Rows are points. The points of each table are mixes of a few directions, plus a little noise. How many directions does each table use, and how many do they share? Where both have some left over, give the other angles between the two spaces (their principal angles), to ten degrees, smallest first.

First (5 x 2)
[[ 28  40]
 [ 23  32]
 [-12 -17]
 [-11 -16]
 [-27 -39]]
Second (7 x 2)
[[ 20  28]
 [-42 -60]
 [ 29  42]
 [  8  12]
 [-13 -18]
 [  2   2]
 [ -5  -7]]
Directions: first 1, second 1, shared 1

First (5 x 3)
[[ 21   3  -5]
 [ 39   6 -11]
 [-42  -6  11]
 [-40  -6  11]
 [ 22   3  -6]]
Second (6 x 3)
[[ 46   6 -12]
 [  9   1  -2]
 [-15  -2   4]
 [ -9  -1   2]
 [-60  -8  16]
 [ 28   4  -8]]
Directions: first 1, second 1, shared 1

First (6 x 6)
[[ 27  22 -40  32  20   8]
 [  8   6 -26  17 -24  26]
 [-25 -21  40 -31 -11 -13]
 [-18 -14  47 -32  34 -41]
 [ 10   8 -16  12   5   5]
 [ -3  -2  -6   2 -23  16]]
Second (8 x 6)
[[-34   7   2  10  10   7]
 [ 25  47   5 -15 -35 -35]
 [ -8 -33 -27  -4  17  14]
 [ -1 -41 -25  -1  18  17]
 [ -8   3   6  31  -8  -9]
 [  6  -7   0 -28  12  15]
 [ 20  60  26  -9 -36 -34]
 [ -1 -36  12  18  21  25]]
Directions: first 2, second 4, shared 0; angles 60, 90

First (8 x 8)
[[  1  -1   4  11 -15 -12  -1  -3]
 [ -4   4 -15 -45  60  50   7  10]
 [  1  -1   6  17 -23 -19  -3  -4]
 [  0   0  -1  -2   3   3   1   1]
 [  0   0   0  -1   1   1   0   0]
 [  3  -2  10  30 -39 -33  -5  -7]
 [  1  -1   5  13 -18 -15  -2  -3]
 [ -2   2  -8 -23  30  25   3   5]]
Second (8 x 8)
[[  1   8  13  -3  10  10  -1   3]
 [ -5   6   7  -2   4   5   0   9]
 [-15  21  26  -9  12   5  -1   6]
 [ 23 -31 -38  16 -14   6   1   5]
 [ 31 -12  -5   6  14  27  -4  -2]
 [-39  31  29 -19  -4 -39   2 -20]
 [ 26 -24 -27  10  -6   6  -1  -8]
 [-22   2  -6   1 -16 -20   4   8]]
Directions: first 1, second 3, shared 0; angles 50

First (9 x 11)
[[ -1   1 -11   3  15 -18 -23   7 -16 -22 -26]
 [ 25  -3   7   8   0  -7   3  10   1  22  31]
 [-20   3  -8  -6   4   2  -7  -7  -4 -22 -30]
 [ 12  -2  11   2 -11   9  18   0  12  26  33]
 [ 23  -2 -12  13  25 -39 -37  23 -28 -17 -14]
 [ 41  -5   9  15   3 -17  -1  19  -3  30  45]
 [ -8   2  -7  -2   6  -5 -11   0  -7 -16 -21]
 [-28   4  -1 -12  -9  21  12 -17  10 -10 -19]
 [-44   5  11 -22 -32  55  47 -36  35   9   0]]
Second (10 x 11)
[[ -1  -3  10  -4  -9   9  11  -5   9  14  16]
 [ -6   4  -5   0  -2   8   6  -4   4  -4  -6]
 [ 10   8 -34  16  36 -43 -49  23 -37 -50 -56]
 [  2   9 -27  11  23 -24 -30  13 -23 -38 -44]
 [ 15 -13  20  -2  -1 -12  -6   6  -3  22  29]
 [ 22 -24  40  -8 -10  -9   1   4   5  48  60]
 [ -7   3   0  -2  -7  13  12  -7   8   2   1]
 [  2  -6  14  -5 -10   8  11  -5   9  19  22]
 [-17  11 -11  -1  -8  21  18 -11  11  -9 -14]
 [-19  11  -7  -4 -13  28  25 -14  17  -4  -8]]
Directions: first 2, second 2, shared 1; angles 30

First (10 x 12)
[[ 17  14  22 -39  -5 -23   8  31   1 -25  -4  16]
 [ 26 -26 -15 -10   0  15  -2  40  14  22  -2  10]
 [-28  27   4  15  -4  -1 -11 -12 -14   8   1 -21]
 [-10   7   9  -7  -7  -7  -3   2   6  15   2  -4]
 [ -2  13   1  16   0  -6   8 -18 -20 -19   4  -2]
 [  5  13  34 -44  -6 -33  12  -2  10 -35  -3  19]
 [ 18 -17 -22  13  16  17   1  -3  -8 -22  -5   6]
 [-45 -10  -9 -10  13  20 -37 -21  39  38 -12 -26]
 [ 19 -19 -22  48  -5  17  17  -9 -20  14  13   3]
 [  1  -1  -4  17  -3   2   6 -10  -8   4   5  -1]]
Second (9 x 12)
[[  9 -16  20 -11  40   2 -12  39   0  15  18  -2]
 [  4 -11   1   6   4 -24 -20  17 -12 -19 -25  30]
 [ -2  -3   1   3   8   1  -9  10  -3   6   0  -1]
 [ -3   3  -4   3  -5   1   0  -5  -1   0  -2  -2]
 [ -5   6 -17  15 -30 -19  -6 -21 -10 -25 -33  24]
 [ 23   1  18 -34  -4   1  42 -21  19 -22  23   1]
 [-20   3  -3  14  27  38 -16  23   2  60  30 -48]
 [ -9  17 -19   9 -35   4  14 -38   3  -7 -10  -6]
 [  5   0   2  -6  -3  -3   7  -5   2  -9   0   5]]
Directions: first 5, second 3, shared 1; angles 50, 70

First (8 x 14)
[[ -4   8   1  14  -2   0  -4   7  -6  10  -3  -3   1  11]
 [ -3   6   1   9  -2   0  -3   5  -5   6  -2  -2   1   8]
 [ -1   2   0   4  -1   0  -1   2  -2   2  -1  -1   0   3]
 [ -6  13   2  22  -4   1  -7  12 -11  16  -6  -5   1  19]
 [  3  -7  -1 -11   2   0   4  -6   5  -8   3   2   0  -9]
 [ -1   3   1   5  -1   0  -1   3  -2   4  -1  -1   0   4]
 [ 16 -35  -5 -60  11  -2  19 -31  28 -41  14  12  -2 -49]
 [ -5   9   1  16  -3   1  -5   8  -8  11  -4  -3   0  13]]
Second (11 x 14)
[[ -3   0 -10  17   1  -1   3   1  -2  -3  -5  -2   5  17]
 [ 25  -7  14   0   2  -6  14   2   8   6   6  -9   5  -5]
 [  6  -3  -6  35   3  -5  -3  -3  -7  -6  -6   6  -4  19]
 [ -4  -2 -19  33   3  -3  16   6  -8  -4  -5 -15  22  34]
 [ 22   1   3  -5   0  -3  23   3  25   9   0 -10  11   7]
 [ -7  -8  21 -21   1   2 -21   0 -27  -3  14   3 -12 -39]
 [ -3   7  -5  -1  -2   2  -7  -5  11   0  -7  13 -11   3]
 [-31  11  -6 -40  -6  10 -12   1   1   1   2   4  -3 -18]
 [ -5  -2  13 -22  -1   3 -14  -1  -8   0   8   5 -11 -28]
 [ -1   2 -12  20   1  -1   6   0   2  -2  -7  -1   6  22]
 [  1   2   7 -16  -2   2  -6  -2   7   3   1   6  -9 -14]]
Directions: first 1, second 4, shared 0; angles 50

First (9 x 20)
[[ 14  -9  -5 -21   0  -9 -25  10   5 -10 -15 -14 -11   8   6  -6  -4 -12
   22  12]
 [ 13 -24   4   3  -9  46   0  11  -2   1  15  40  21 -48  24 -19 -39 -23
   -1 -38]
 [ -6  -1 -19  -8 -29   5 -20  -5   5 -10  -3 -15  -1 -36  -4  23 -23 -31
   14  16]
 [ -6   9  -6   0 -10 -14  -3  -9  -1   4  -4 -14  -2   0 -10  16   1  -3
    5  11]
 [  5   0   6 -11  39 -14   1  15   8 -20 -13 -13 -26  60   1 -27  46  31
   -7  20]
 [  0   3  -1 -14  35 -14  -2  13  12 -29 -15 -23 -31  57  -3 -19  49  28
   -8  32]
 [  6   6  19  17 -14 -16  14 -15 -21  48   9  22  30 -12  -1  10 -27   3
    7 -38]
 [-22   5  -7  23  -6  32  26  -7   3 -10  21  16   9 -30  -6   9   2   1
  -32  -5]
 [ -3  10   7  11  -7 -17  10 -13 -11  25   4   3  12   1  -8  13  -5   6
    1 -11]]
Second (9 x 20)
[[-27 -31  22 -20  18  22  24 -52 -38  -1  -7  25  31   5   4 -33 -23  16
   -1   6]
 [ -5  35  -1  25 -22 -43   7  -9  -2  36   5 -18   3   3 -23  45   7   6
    1  -4]
 [-12 -35  22 -39  20   0   2 -45 -37   1 -24   9  20  24   7 -37 -23  11
   22  15]
 [-19  20 -12  22 -28  -2  11 -15   2  11  13  -6   9 -33 -18  39  -8 -10
  -11   1]
 [  4  11  -7  -1   2 -19 -10  11  10  -4  -6 -20 -17  17  -6   9  18   3
    3  14]
 [  8 -10  -5 -17  10   5 -15  14   9 -21  -9  -8 -15  10   8 -15   7  -4
    7  13]
 [ 18  12   4  27   7   7  11  34  16   8  18  18  -5   1   8  -3  17   9
  -20 -32]
 [ 14 -20   0 -14  -3  19 -16   9   0  -6  -2  12   5 -19  17 -17 -25 -20
   14 -11]
 [ 19  17 -22  17  -2  11 -14  53  40 -24  12 -12 -32  -8   4  11  29 -11
  -16  -2]]
Directions: first 4, second 5, shared 4

First (10 x 24)
[[  3 -18   8   0   0 -18  14  10  17  35 -23 -24  25   4  13  14  19  -3
   -5   4  13  12   0 -14]
 [  4   6  10  -6  -3 -14  11   3  -2  10 -10 -13   8   2   7  -4   8  -7
   -8   9  -2  15  24   3]
 [ -9  25 -19   4   0  35 -27 -18 -25 -60  40  42 -45  -6 -24 -20 -31   6
   10  -9 -18 -25 -12  21]
 [  4   5  11  -6  -1 -19  14   4   0  14 -14 -15  11   1  10  -4  10  -8
   -9   8  -1  20  28   2]
 [  0  24   5  -8  -2  -5   3  -4 -18 -18   6   4 -12  -1  -2 -19  -9  -7
   -6   8 -14  10  36  17]
 [  0  -9  -4   3   1   4  -3   1   6   5  -1   0   4   1   0   8   1   4
    4  -4   4  -6 -15  -6]
 [  0 -40  -8  11   2   5  -3  10  30  36 -16 -12  24   5   6  33  14  12
    9 -11  23 -13 -55 -31]
 [  1  16   7  -5  -2  -8   5  -2 -12 -10   2   1  -6  -1   1 -14  -4  -6
   -6   7 -10  11  29  12]
 [ -4  24  -8  -1  -1  17 -13 -12 -21 -41  25  24 -30  -3 -14 -20 -21  -1
    4  -2 -16 -10   8  20]
 [  1 -32  -5   9   3   3  -2   7  24  28 -11  -9  20   3   4  26  12  11
    7  -8  18 -11 -44 -26]]
Second (10 x 24)
[[-13   8   1   3  -5  10  -3 -12 -11 -21  11  10 -11   0 -14 -15 -18 -10
    3  -4 -11 -11   5  13]
 [ -2  16   6  -4  -2  -5   5  -4 -12 -10   3   0  -6  -1  -1 -14  -4  -7
   -5   6 -10   7  26  12]
 [-17 -53   9  15  -6  -5  13   0  34  49 -29 -25  45   7  -1  27   8 -10
    8 -11  21 -13 -43 -28]
 [-13  -3   9   3  -7   0   6  -9  -2  -1  -4  -2   6   0  -8  -8 -10 -14
    1  -2  -5  -4   8   6]
 [-16  13  -4   4  -6  21 -10 -18 -16 -38  22  23 -22  -2 -21 -20 -28  -9
    7  -7 -15 -18   0  19]
 [ 48  23 -27 -15  22   1 -25  29  -2  -8  15  15 -32  -6  27  20  31  49
   -5  10  12  16 -13 -13]
 [ 27  17 -12 -11  10  -5  -9  16  -4  -4   6   4 -17  -3  15   7  18  23
   -5   9   4  15   6  -3]
 [ -7  16  10  -4  -5  -6   8  -9 -15 -13   3   0  -5   0  -6 -20 -11 -15
   -5   5 -13   6  34  18]
 [ -3   3   3   0  -2  -2   3  -3  -3  -3   0   0   0   0  -2  -5  -3  -5
   -2   1  -3   2   9   4]
 [ -4 -41   6  10  -1  -9  11   8  31  48 -27 -25  39   6   8  28  17  -1
    3  -5  22  -2 -33 -29]]
Directions: first 2, second 3, shared 2
